Every row gives one point. Each copy is the shape, with its points in the same order, turned, moved and blurred by noise. Say if it was mirrored as well.
In the rows, zero is written as 128.

Shape (6 x 3)
106, 116, 204
112, 138, 80
134, 138, 95
120, 104, 127
166, 113, 149
138, 152, 82
Copy 1 (6 x 3)
67, 105, 146
181, 137, 108
179, 126, 134
142, 97, 122
137, 92, 174
194, 142, 139
Copy 1 is: only turned
Copy 2 (6 x 3)
174, 99, 199
102, 157, 111
111, 140, 109
111, 107, 142
146, 82, 117
115, 151, 82
Copy 2 is: only turned
Copy 3 (6 x 3)
53, 162, 151
143, 101, 88
148, 116, 111
108, 108, 134
126, 138, 171
164, 118, 102
Copy 3 is: only turned
Copy 4 (6 x 3)
120, 38, 130
116, 174, 99
129, 159, 115
140, 117, 101
164, 117, 143
128, 178, 133
Copy 4 is: only turned

Shape (7 x 4)
113, 124, 160, 132
144, 134, 150, 93
101, 143, 82, 120
127, 153, 153, 102
131, 126, 141, 132
152, 169, 159, 125
147, 134, 12, 121
Copy 1 (7 x 4)
129, 166, 148, 152
139, 153, 132, 99
98, 92, 138, 138
116, 164, 132, 108
132, 156, 131, 149
110, 183, 112, 120
108, 36, 71, 141
Copy 1 is: only turned
Copy 2 (7 x 4)
116, 121, 168, 135
140, 166, 157, 127
120, 128, 89, 149
123, 161, 157, 153
135, 125, 149, 133
150, 156, 172, 174
183, 129, 33, 151
Copy 2 is: only turned
Copy 3 (7 x 4)
152, 148, 123, 150
177, 153, 139, 109
92, 156, 121, 92
154, 165, 155, 123
146, 132, 128, 134
154, 136, 182, 133
73, 112, 117, 27
Copy 3 is: mirrored
Copy 4 (7 x 4)
118, 120, 156, 105
152, 145, 134, 97
103, 153, 110, 165
127, 148, 120, 93
133, 128, 141, 118
131, 118, 103, 81
153, 164, 74, 228
Copy 4 is: mirrored

Shape (11 x 8)
138, 142, 124, 167, 139, 117, 133, 131
146, 166, 138, 160, 103, 93, 49, 162
146, 145, 102, 120, 113, 166, 177, 180
140, 130, 157, 156, 175, 138, 133, 142
71, 57, 166, 148, 182, 158, 117, 97
98, 122, 171, 125, 144, 136, 147, 124
147, 142, 127, 124, 153, 169, 116, 140
195, 155, 149, 145, 89, 135, 109, 141
70, 125, 119, 142, 175, 163, 158, 67
164, 130, 101, 147, 112, 126, 133, 145
171, 150, 120, 117, 125, 80, 91, 138
Copy 1 (11 x 8)
110, 145, 114, 137, 141, 108, 149, 115
118, 152, 74, 176, 131, 143, 126, 42
111, 125, 119, 125, 123, 189, 166, 165
92, 138, 150, 150, 178, 123, 143, 114
91, 178, 217, 111, 166, 100, 77, 115
70, 128, 174, 122, 133, 128, 124, 111
122, 133, 143, 122, 169, 165, 149, 105
137, 133, 122, 173, 114, 152, 186, 76
90, 147, 176, 44, 159, 95, 124, 126
143, 137, 111, 146, 120, 140, 153, 128
144, 96, 94, 164, 131, 128, 127, 75
Copy 1 is: mirrored
Copy 2 (11 x 8)
135, 105, 117, 128, 141, 146, 107, 91
173, 120, 114, 166, 109, 120, 39, 122
118, 73, 181, 102, 128, 178, 124, 139
136, 102, 140, 123, 177, 111, 120, 90
67, 110, 124, 176, 168, 61, 170, 77
102, 139, 156, 127, 149, 104, 139, 97
141, 96, 163, 157, 166, 141, 127, 122
192, 98, 167, 142, 101, 145, 96, 94
63, 138, 126, 164, 180, 154, 175, 76
152, 82, 129, 130, 111, 159, 120, 116
190, 128, 108, 141, 116, 135, 106, 142
Copy 2 is: mirrored
Copy 3 (11 x 8)
121, 133, 106, 151, 94, 136, 114, 132
167, 123, 85, 84, 63, 150, 99, 180
95, 135, 79, 140, 141, 152, 187, 128
162, 127, 118, 187, 107, 146, 128, 135
138, 103, 206, 194, 152, 156, 85, 143
130, 138, 158, 171, 129, 125, 139, 165
157, 142, 100, 148, 146, 157, 132, 129
150, 180, 97, 107, 74, 174, 142, 135
100, 143, 152, 200, 176, 111, 79, 126
117, 133, 99, 116, 97, 151, 141, 110
169, 130, 103, 89, 83, 112, 128, 127
Copy 3 is: only turned

Shape (12 x 9)
116, 98, 153, 136, 84, 113, 198, 141, 159
114, 118, 117, 156, 153, 129, 100, 96, 84
92, 119, 130, 165, 80, 115, 127, 172, 168
95, 123, 144, 191, 147, 137, 135, 149, 143
192, 129, 49, 164, 156, 188, 125, 116, 144
125, 129, 184, 147, 119, 121, 130, 171, 165
118, 117, 141, 140, 122, 124, 98, 108, 132
143, 139, 114, 170, 138, 88, 128, 136, 128
114, 83, 145, 102, 103, 117, 155, 179, 96
78, 117, 147, 147, 148, 87, 134, 149, 170
145, 166, 59, 118, 150, 166, 148, 110, 125
164, 173, 72, 145, 131, 176, 150, 109, 96
Copy 1 (12 x 9)
103, 158, 78, 118, 137, 158, 198, 88, 90
124, 114, 167, 136, 177, 123, 106, 142, 109
115, 206, 126, 144, 136, 133, 179, 103, 138
150, 153, 135, 134, 183, 124, 180, 122, 144
179, 133, 68, 131, 153, 147, 64, 168, 155
140, 165, 143, 93, 126, 152, 198, 108, 144
114, 146, 158, 113, 154, 150, 124, 113, 125
164, 146, 136, 132, 133, 109, 130, 103, 110
86, 157, 123, 102, 118, 124, 186, 158, 75
118, 169, 138, 96, 166, 98, 179, 79, 134
123, 96, 77, 138, 130, 114, 84, 142, 157
142, 86, 87, 167, 121, 137, 92, 157, 142
Copy 1 is: mirrored
Copy 2 (12 x 9)
167, 82, 143, 121, 90, 165, 144, 189, 121
102, 152, 97, 194, 117, 115, 138, 126, 106
136, 112, 117, 123, 72, 175, 75, 172, 100
150, 113, 72, 173, 101, 168, 100, 143, 114
139, 187, 47, 86, 132, 123, 161, 94, 90
162, 89, 125, 134, 125, 156, 71, 149, 134
114, 131, 121, 154, 101, 123, 110, 129, 129
139, 158, 94, 152, 129, 125, 106, 177, 107
123, 68, 151, 141, 133, 142, 129, 170, 65
117, 93, 86, 157, 108, 155, 88, 188, 147
102, 178, 86, 106, 154, 163, 173, 125, 114
133, 199, 103, 121, 155, 161, 177, 110, 88
Copy 2 is: only turned

Shape (16 x 11)
141, 128, 129, 136, 52, 132, 115, 153, 138, 201, 154
115, 104, 177, 102, 138, 98, 149, 102, 161, 138, 117
147, 157, 152, 138, 150, 148, 76, 151, 115, 99, 66
95, 124, 148, 136, 149, 103, 175, 103, 158, 137, 127
155, 172, 162, 71, 140, 135, 92, 139, 106, 78, 108
113, 126, 115, 86, 149, 114, 113, 164, 87, 89, 78
117, 133, 131, 122, 88, 124, 121, 92, 97, 183, 125
166, 108, 168, 138, 91, 101, 137, 130, 102, 208, 149
69, 94, 132, 117, 133, 149, 151, 81, 130, 127, 142
161, 155, 130, 115, 166, 121, 112, 117, 96, 103, 91
87, 84, 148, 137, 147, 106, 107, 102, 127, 118, 158
87, 120, 120, 134, 138, 93, 154, 102, 136, 89, 142
157, 61, 117, 135, 78, 128, 149, 91, 160, 187, 158
127, 116, 111, 116, 110, 92, 95, 98, 162, 189, 141
160, 128, 144, 159, 78, 105, 140, 98, 120, 159, 165
144, 166, 125, 89, 193, 152, 98, 167, 105, 119, 116
Copy 1 (16 x 11)
126, 118, 99, 133, 88, 154, 180, 109, 143, 154, 211
102, 130, 166, 124, 140, 113, 187, 115, 133, 112, 102
160, 135, 164, 77, 123, 105, 96, 120, 84, 183, 145
86, 174, 142, 147, 149, 118, 168, 127, 118, 97, 121
183, 141, 170, 38, 138, 127, 110, 108, 117, 124, 138
125, 132, 123, 43, 158, 115, 108, 183, 109, 141, 135
112, 146, 78, 108, 111, 149, 188, 92, 106, 140, 163
159, 100, 104, 146, 122, 156, 226, 116, 114, 143, 167
63, 138, 108, 126, 163, 153, 132, 93, 102, 95, 123
174, 162, 129, 80, 147, 118, 123, 129, 99, 155, 98
103, 97, 107, 148, 167, 108, 136, 97, 120, 103, 128
96, 144, 120, 135, 146, 114, 116, 133, 116, 66, 110
100, 113, 80, 180, 99, 158, 187, 102, 160, 154, 125
107, 146, 78, 132, 121, 101, 187, 87, 152, 146, 150
152, 121, 101, 161, 95, 148, 174, 106, 117, 114, 155
164, 169, 149, 62, 187, 126, 106, 127, 130, 165, 151
Copy 1 is: only turned
Copy 2 (16 x 11)
126, 146, 113, 138, 65, 155, 190, 90, 170, 154, 175
153, 98, 169, 123, 166, 84, 150, 82, 173, 115, 166
146, 106, 175, 136, 116, 110, 98, 197, 156, 144, 116
127, 97, 144, 125, 186, 101, 157, 84, 141, 123, 140
167, 154, 181, 106, 108, 84, 72, 147, 141, 126, 114
163, 102, 142, 145, 100, 65, 108, 157, 111, 100, 103
137, 88, 137, 126, 84, 129, 152, 71, 142, 171, 145
173, 115, 110, 101, 96, 130, 179, 97, 167, 179, 193
114, 75, 171, 130, 145, 120, 148, 64, 93, 105, 153
170, 101, 152, 101, 125, 104, 102, 150, 141, 138, 97
140, 75, 141, 143, 148, 129, 107, 89, 122, 99, 180
141, 101, 137, 158, 171, 118, 124, 78, 110, 103, 126
168, 97, 139, 110, 111, 175, 220, 59, 166, 108, 166
129, 84, 115, 121, 101, 146, 144, 72, 202, 119, 150
173, 128, 121, 124, 124, 173, 158, 74, 151, 168, 158
125, 132, 130, 73, 110, 86, 92, 177, 128, 113, 120
Copy 2 is: only turned
Copy 3 (16 x 11)
173, 48, 146, 137, 80, 169, 124, 136, 185, 125, 154
97, 100, 166, 63, 108, 113, 127, 109, 128, 120, 91
117, 173, 137, 177, 77, 135, 101, 143, 88, 116, 101
115, 108, 147, 86, 126, 110, 146, 100, 127, 160, 87
96, 195, 108, 120, 78, 149, 128, 151, 111, 96, 144
61, 137, 104, 154, 133, 129, 111, 149, 90, 119, 146
147, 99, 155, 108, 122, 175, 107, 107, 134, 154, 156
143, 71, 206, 96, 104, 164, 122, 164, 162, 150, 137
105, 115, 151, 107, 158, 116, 128, 63, 148, 134, 119
119, 179, 137, 139, 121, 142, 120, 156, 97, 134, 109
114, 119, 182, 119, 153, 80, 119, 107, 151, 128, 132
128, 121, 130, 98, 153, 73, 152, 107, 115, 136, 130
173, 45, 193, 96, 151, 155, 131, 116, 166, 94, 118
167, 81, 144, 87, 126, 128, 76, 136, 153, 120, 118
186, 100, 195, 100, 113, 143, 145, 131, 146, 142, 140
89, 178, 104, 158, 122, 150, 112, 179, 153, 132, 107
Copy 3 is: only turned
Copy 4 (16 x 11)
111, 154, 92, 90, 115, 115, 145, 158, 65, 189, 119
108, 106, 180, 107, 144, 133, 143, 102, 151, 165, 96
114, 191, 165, 169, 109, 91, 134, 110, 113, 85, 68
111, 94, 141, 142, 143, 129, 150, 115, 173, 163, 109
128, 198, 188, 121, 95, 133, 135, 89, 129, 80, 115
86, 146, 150, 126, 133, 106, 135, 83, 123, 48, 120
90, 156, 110, 125, 128, 111, 125, 87, 99, 187, 133
138, 155, 119, 102, 179, 124, 147, 115, 68, 201, 119
93, 75, 146, 152, 105, 131, 111, 91, 138, 162, 141
136, 178, 146, 147, 130, 110, 123, 71, 143, 94, 94
117, 95, 176, 143, 141, 93, 97, 122, 135, 152, 147
120, 94, 144, 138, 122, 96, 141, 107, 178, 132, 150
145, 81, 102, 79, 123, 107, 115, 111, 87, 212, 103
99, 140, 118, 82, 135, 94, 90, 131, 134, 188, 105
162, 145, 114, 116, 127, 97, 150, 114, 107, 203, 137
121, 184, 143, 147, 128, 157, 98, 118, 129, 60, 97
Copy 4 is: only turned

Shape (15 x 12)
99, 126, 142, 143, 145, 154, 89, 108, 123, 132, 95, 153
130, 95, 144, 110, 119, 73, 115, 97, 114, 164, 117, 129
125, 139, 116, 134, 136, 134, 100, 106, 158, 111, 152, 129
146, 135, 167, 110, 135, 138, 126, 116, 128, 124, 134, 181
136, 131, 101, 107, 83, 141, 161, 114, 122, 107, 118, 122
105, 130, 95, 111, 105, 142, 112, 112, 152, 113, 101, 115
129, 158, 119, 126, 110, 125, 135, 105, 131, 166, 97, 108
106, 131, 197, 160, 107, 145, 159, 98, 162, 113, 102, 121
117, 138, 153, 109, 121, 134, 155, 249, 131, 118, 170, 151
106, 133, 112, 118, 128, 144, 165, 101, 138, 138, 167, 133
140, 98, 114, 107, 131, 139, 166, 104, 145, 146, 99, 109
117, 123, 129, 183, 98, 150, 120, 201, 135, 132, 124, 158
164, 130, 112, 122, 126, 119, 157, 164, 84, 107, 109, 102
134, 142, 102, 110, 136, 34, 172, 105, 133, 115, 94, 142
109, 127, 134, 152, 120, 121, 123, 201, 43, 136, 104, 134
Copy 1 (15 x 12)
112, 75, 117, 110, 157, 159, 106, 129, 148, 126, 103, 147
150, 108, 144, 58, 138, 121, 134, 85, 111, 156, 116, 134
100, 129, 124, 135, 139, 134, 116, 114, 150, 116, 145, 138
160, 122, 129, 110, 125, 127, 76, 147, 135, 125, 109, 139
144, 121, 125, 135, 85, 144, 151, 142, 137, 156, 137, 100
100, 101, 134, 128, 111, 146, 154, 122, 169, 138, 126, 117
146, 127, 109, 102, 145, 145, 158, 114, 161, 144, 105, 95
163, 106, 175, 158, 186, 142, 140, 155, 131, 132, 97, 123
161, 92, 123, 92, 117, 50, 114, 217, 162, 95, 181, 123
138, 157, 122, 116, 139, 153, 136, 157, 149, 152, 158, 144
175, 113, 142, 111, 114, 164, 163, 111, 161, 138, 132, 134
137, 67, 76, 135, 150, 78, 150, 180, 140, 106, 133, 142
168, 92, 108, 97, 91, 144, 148, 140, 117, 95, 163, 81
136, 161, 156, 66, 85, 139, 177, 124, 94, 98, 99, 121
140, 38, 81, 58, 137, 117, 136, 179, 105, 113, 148, 92
Copy 1 is: only turned
Copy 2 (15 x 12)
112, 123, 75, 133, 137, 131, 108, 116, 93, 129, 139, 147
142, 73, 136, 132, 169, 147, 111, 98, 156, 140, 154, 132
135, 145, 130, 130, 130, 97, 99, 143, 121, 127, 123, 144
122, 119, 117, 134, 172, 148, 126, 168, 102, 105, 137, 115
114, 106, 142, 97, 92, 117, 141, 155, 146, 97, 157, 140
109, 101, 117, 120, 86, 109, 113, 129, 133, 114, 127, 157
129, 107, 111, 148, 109, 115, 161, 110, 150, 127, 149, 128
107, 127, 139, 163, 144, 110, 141, 115, 89, 73, 182, 171
41, 184, 164, 157, 127, 169, 91, 179, 142, 114, 165, 72
112, 158, 133, 106, 146, 112, 138, 145, 164, 113, 145, 156
110, 80, 113, 127, 133, 92, 127, 139, 170, 95, 161, 138
74, 161, 113, 160, 97, 147, 96, 166, 110, 152, 201, 127
106, 110, 146, 95, 99, 116, 116, 138, 144, 106, 182, 62
90, 61, 193, 99, 153, 100, 158, 120, 141, 158, 140, 103
79, 140, 101, 108, 105, 179, 102, 104, 113, 147, 204, 65
Copy 2 is: only turned
